Each row is a point. Two turns around zero, p and q, are shown by what they do to some points. Where does a point land after both, in the order given? Backwards means that the second turn is done in reverse. Each puzzle has new turns, and all numbers are rounded.

Turn p:
[ 1.6  3.3 -1.8] => [ 0.4  4.0 -0.8]
[-1.6 -5.5  2.0] => [ 0.4 -6.0  0.6]
[-1.8 -3.1 -3.5] => [-0.2 -2.6 -4.3]
[ 6.3 -0.8  2.5] => [5.9 0.8 3.3]
[-0.9  3.3 -0.8] => [-2.0  2.9 -0.3]
[-3.6  2.8  1.7] => [-4.5  0.9  1.6]
Turn q:
[-0.6 -3.6 -0.5] => [-0.7 -3.6 -0.1]
[ 4.5  5.2 -0.6] => [ 3.4  5.3 -2.8]
[-3.1 -3.5  3.7] => [-0.7 -3.5  4.7]
[-0.7  1.8 -2.6] => [-2.0  1.7 -1.9]
Where do these land?
q, then p: [4.0 0.6 0.7] => [ 3.4  2.3 -0.6]
q, then p: [-1.5 -3.0  1.5] => [ 0.5 -3.4  1.3]
p, then q: [-4.6 -0.4  4.9] => [-1.9 -3.2  5.6]
p, then q: [-1.9  4.7 -2.8] => [-4.0  4.2 -0.2]
p, then q: [0.9 1.7 0.5] => [0.6 1.7 0.8]
p, then q: [ 3.1 -3.6 -4.9] => [ 1.5 -1.0 -6.6]

Turn p:
[-0.9 -2.2  2.1 -2.0] => [-2.4 -2.8  0.2  0.0]
[-0.5  0.0 -3.7 -0.1] => [ 3.4 -0.5 -0.4 -1.3]
[ 3.5 -2.1  2.3 -2.3] => [-2.8 -1.1  4.2 -0.6]
[ 4.3 -1.2 -2.0  4.3] => [3.4 2.3 4.0 3.1]
[-2.7 -2.9  2.7 -2.1] => [-2.9 -4.1 -1.2  0.5]
[-3.6  8.4 -1.4  2.3] => [ 1.4  6.3 -6.8 -1.6]
Turn q:
[ 5.1 -2.8 -2.1 -2.1] => [ 0.2 -6.2 -1.5  1.4]
[-2.0  2.3 -0.9 -0.5] => [ 0.6  2.6 -1.7 -0.1]
[-0.3  1.1  0.8  6.9] => [1.2 2.9 5.2 3.5]
[2.6 1.6 2.4 0.7] => [ 3.1 -1.0  2.0 -1.0]
[-5.4 -2.2 -0.2 -5.1] => [-5.1  1.6 -4.1 -3.8]
Where do these land?
q, then p backwards: [ 2.1  2.3  0.7 -2.6] => [-1.9  0.1 -3.5 -0.9]
p, then q: [-5.0 -4.3 -1.4 -2.7] => [-5.3 -4.4 -0.4  2.2]
p, then q: [8.2 1.9 2.2 1.9] => [ 4.5  4.7  3.2 -5.1]
q, then p: [-2.5  0.0 -2.9  1.6] => [ 1.7  2.4 -2.7  1.1]
q, then p: [-2.8  0.1  1.3  1.9] => [-2.0  1.8 -2.3 -0.7]

Turn p:
[-1.5 -0.2  3.2 -1.1  3.0  1.8] => [-2.4 -3.0  2.5 -0.4 -2.0  0.6]
[ 1.2  5.7  4.7 -4.1 -6.3 -0.2] => [ 0.3  0.4 -7.0 -2.9 -7.3  1.5]
[-4.9  4.5 -3.9 -0.2 -1.4  0.1] => [-3.2  6.3 -0.5  2.7 -1.8  0.0]
[-2.2 -2.2 -1.5  3.7 -2.3 -0.1] => [ 0.7  0.5 -1.1  4.7  2.5  0.8]
[ 3.3  2.2 -2.8 -1.0  4.7 -3.3] => [ 0.9  2.3  2.9 -4.0  0.9 -5.2]
[ 3.4 -4.5 -1.0  0.3  5.0  3.4] => [ 1.9 -2.7  6.0 -2.3  3.6  1.8]
[ 2.2  0.5 -0.2  3.1  0.8 -0.5] => [ 3.2 -0.2  1.2  0.9  0.1 -1.7]
[-1.4 -6.0  1.5 -0.7 -3.5 -1.2] => [-1.2 -3.6 -4.1  1.2  4.1  2.2]
Turn q:
[-1.1  1.4  3.4  6.1  1.6 -0.5] => [ 3.4  1.2  1.4  5.6 -2.8  0.6]
[-0.4  4.1  1.4  3.3 -0.2 -4.4] => [ 1.5 -2.3 -2.5  4.8 -3.0 -1.7]
[ 1.6 -0.2 -3.7 -0.1 -2.5  1.1] => [ 2.3 -0.9 -1.5 -3.8  0.9 -0.3]
[-2.4 -5.0 -2.4 -4.7 -0.9 -0.9] => [-3.7 -3.6  2.5 -3.9  2.9  1.9]
[-2.6 -2.0 -3.7 -4.6  3.1  2.5] => [-2.7  0.2  0.9 -1.9  6.9  1.6]
[ 1.8 -3.9 -2.6 -3.7 -5.0  4.9] => [-0.4  1.2  0.3 -8.9  0.5  2.6]
[-0.6  5.0  5.0  1.8  1.2 -1.5] => [-0.9  1.9 -2.5  5.9 -3.4 -0.5]
[ 3.7  0.7  2.7  2.0  2.6 -1.2] => [ 0.5  2.3  1.4  2.3 -2.1 -4.1]
Where do these land?
p, then q backwards: [ 2.8  0.0  1.8  1.1 -2.3  2.3] => [-1.4  0.5 -1.0  3.3 -3.0  0.5]
p, then q: [ 2.7  0.2 -5.5  2.5  2.0 -0.4] => [-1.5  2.6 -1.6  3.5 -1.5 -4.6]
q, then p: [ 0.2  4.2 -5.2  1.2 -1.1 -2.2] => [ 2.1  1.6  1.6 -2.1  6.0 -1.5]
q, then p: [ 0.8 -4.0 -0.2 -2.0 -1.8  0.4] => [-3.2 -1.9 -1.4 -2.0 -1.1  1.8]
q, then p backwards: [ 1.8  5.3 -5.9 -1.4  0.9 -3.1] => [ 1.5 -3.1  1.7  0.8 -2.8 -7.5]
q, then p: [-1.5 -3.3  0.5  2.5 -3.0  1.0] => [ 1.6 -2.3 -0.9 -1.7 -1.4  4.0]
q, then p: [-2.5 -1.6  8.4 -1.4  2.9 -1.7] => [-1.2 -1.4 -1.9  8.1 -4.2  1.1]
q, then p: [-4.3 -0.7  6.1 -2.5  2.5  3.7] => [-1.6  1.1  2.6  5.3 -6.2  2.4]

Turn p:
[-0.8  4.6 -2.1  1.9 -3.3  4.5  4.6  1.8] => [ 4.4  2.7  0.6  1.3 -2.7  2.8  4.4  4.7]
[-1.0 -4.1  2.3  3.9  5.6  4.2  0.6  3.3] => [ 1.7  5.1 -0.9  2.5  0.8 -1.1 -7.5  1.8]
[-3.0 -3.1 -4.1 -2.4  3.7 -3.5 -1.6  4.0] => [-3.7  2.7  5.4  2.3 -0.6 -3.2 -1.5 -4.1]
[-4.1 -0.1 -3.4  0.8 -1.7  5.9 -2.3 -4.9] => [-3.3  4.4 -4.4 -2.4 -1.9 -2.7  3.5  4.2]
[ 0.6 -0.8  3.7  0.3 -1.3 -0.4 -0.2 -3.5] => [-1.0 -2.9 -3.9 -0.9  0.6  1.4 -1.0  0.3]
[ 4.1 -3.4  0.0  2.9  0.1 -1.6  5.2  3.1] => [ 3.3 -3.6  3.7  2.8 -1.9  0.1 -4.6  2.6]
[ 2.6  3.2 -1.3  0.5 -3.2 -1.6 -3.7 -3.7] => [ 1.0 -3.1 -1.8 -4.9 -0.1 -1.8  4.0 -1.3]
[-1.2  3.5  2.5 -1.9 -3.5 -3.7 -3.2 -0.3] => [-0.7 -1.8 -1.1 -3.0 -0.4  3.4  3.0 -5.1]
[-3.4  3.7  2.5 -2.0  4.5 -1.8  2.8 -2.6] => [-0.4  0.3 -3.5  6.1  3.0  0.9  2.4 -2.9]
[ 2.7  0.0  4.0 -3.2  0.0 -4.0  1.5  2.8] => [ 0.4 -3.8  2.8  1.1  2.6  4.1 -1.9 -2.9]
[ 3.6 -3.5 -4.2 -0.8 -0.8  2.1 -3.6  0.0] => [-1.7  0.1  3.1 -4.8  0.7 -4.1 -1.0  2.8]
Turn q:
[ 6.2 -0.8 -1.2  0.3  1.5  2.0 -0.3 -8.1] => [ 5.5 -2.9  2.6  0.0  0.6  0.0  6.2 -5.3]
[-0.9 -2.3 -4.6 -0.9  4.5 -4.1 -1.7 -1.2] => [ 3.1  2.1  4.7 -2.3 -4.0 -2.2  0.4  2.5]
[-0.3  1.3  2.0 -1.3  0.5  1.6  7.6  1.1] => [-4.6  0.4 -0.8  3.3  0.4  4.2  4.0  1.7]
[-2.6  3.6  2.5 -5.6 -3.8 -4.0 -0.5  3.1] => [-3.9 -5.4  0.4  0.5  0.8  0.5 -5.0  5.2]
[ 2.3 -1.9 -1.1  2.3  1.4  3.0  0.3  1.0] => [ 2.1  2.8 -2.5 -0.7 -0.5  1.3  1.9 -1.8]
[-5.7  0.1 -1.3 -1.1 -0.7  3.9 -1.5 -1.7] => [-3.5  1.7  3.0 -3.5  1.6  1.1 -2.3 -3.2]
[-1.2  1.2 -2.7  3.2 -5.0  0.1  4.8  3.6] => [-4.5  0.9 -3.7  3.7 -4.8  1.6 -1.9 -1.8]
[ 4.5  1.2 -2.2  5.5  2.8  2.9 -2.2 -1.7] => [ 6.5  3.2 -0.7  2.1  0.4  0.4  0.9 -4.7]
[-3.9  1.2  1.0 -2.6 -0.3  3.6 -4.7  1.8] => [-1.1  0.7  0.6 -4.2  4.0  1.7 -4.9 -0.2]
[ 0.1  1.0  2.5  3.5  0.2 -4.0 -0.2  1.3] => [ 0.4  0.8 -1.4  3.8  0.4 -3.8 -1.0  2.0]
[ 1.4 -4.5  5.2 -3.3 -1.1 -5.0 -1.7  0.5] => [-0.1 -4.3 -2.2 -2.7  1.3 -5.1  1.8  5.3]
Where do these land?
p, then q: [-2.4 -0.6  1.1 -3.4  0.1 -1.5  1.2  1.2] => [-2.0  2.5  0.8  0.2  2.5 -0.5  0.2 -2.5]
p, then q: [ 4.7  3.0 -2.1 -1.5  1.9  0.4  2.0 -5.5] => [ 0.9  3.5 -1.1  0.7 -4.2 -0.8  4.5  4.8]
q, then p backwards: [ 2.7 -2.3 -2.9 -2.4 -4.5  3.2  0.8  4.0] => [-1.9  0.0  5.0  2.5 -5.5 -0.9 -1.6 -2.3]
q, then p: [ 5.8 -0.4  0.5  3.3 -1.9  4.2  2.5 -3.4] => [ 0.5 -3.4 -2.4  3.0 -1.0 -4.3  1.3  5.9]
p, then q: [-2.6  2.1  1.9  3.2 -2.5  4.5 -5.7 -3.1] => [ 0.0 -3.3  3.9 -0.7 -4.6  6.3 -2.5  0.3]
p, then q: [-4.1  1.9 -1.4  3.2  2.0 -0.5  4.3 -0.5] => [ 0.4  0.5 -2.4  4.9 -2.9 -1.4 -1.0 -3.7]
p, then q: [-0.7 -3.9  5.0 -2.8  2.6 -2.6 -1.4  0.7] => [ 1.4  3.0  4.0 -3.8  3.0 -2.5 -1.3 -2.5]
p, then q: [-5.5 -1.8 -3.4  0.9  3.2 -2.6 -0.5 -0.8] => [-2.4 -0.7  2.7  4.0 -1.3 -4.6 -2.6 -2.1]
p, then q backwards: [ 0.5  1.3 -1.2  1.4  0.1  2.1  1.2  7.1] => [-0.5  2.3 -4.3  0.5  5.9  0.0 -1.7 -0.4]
q, then p: [-3.7 -1.4  4.8  0.6  2.8 -2.0 -6.3 -1.8] => [ 0.2 -1.6  1.7  2.3  4.7 -0.8 -1.5 -7.6]
q, then p backwards: [ 5.2  2.0 -2.2 -2.6 -3.6 -5.3  2.0  2.2] => [ 0.9 -1.7  0.8  4.1 -3.8 -2.6  6.5 -2.8]
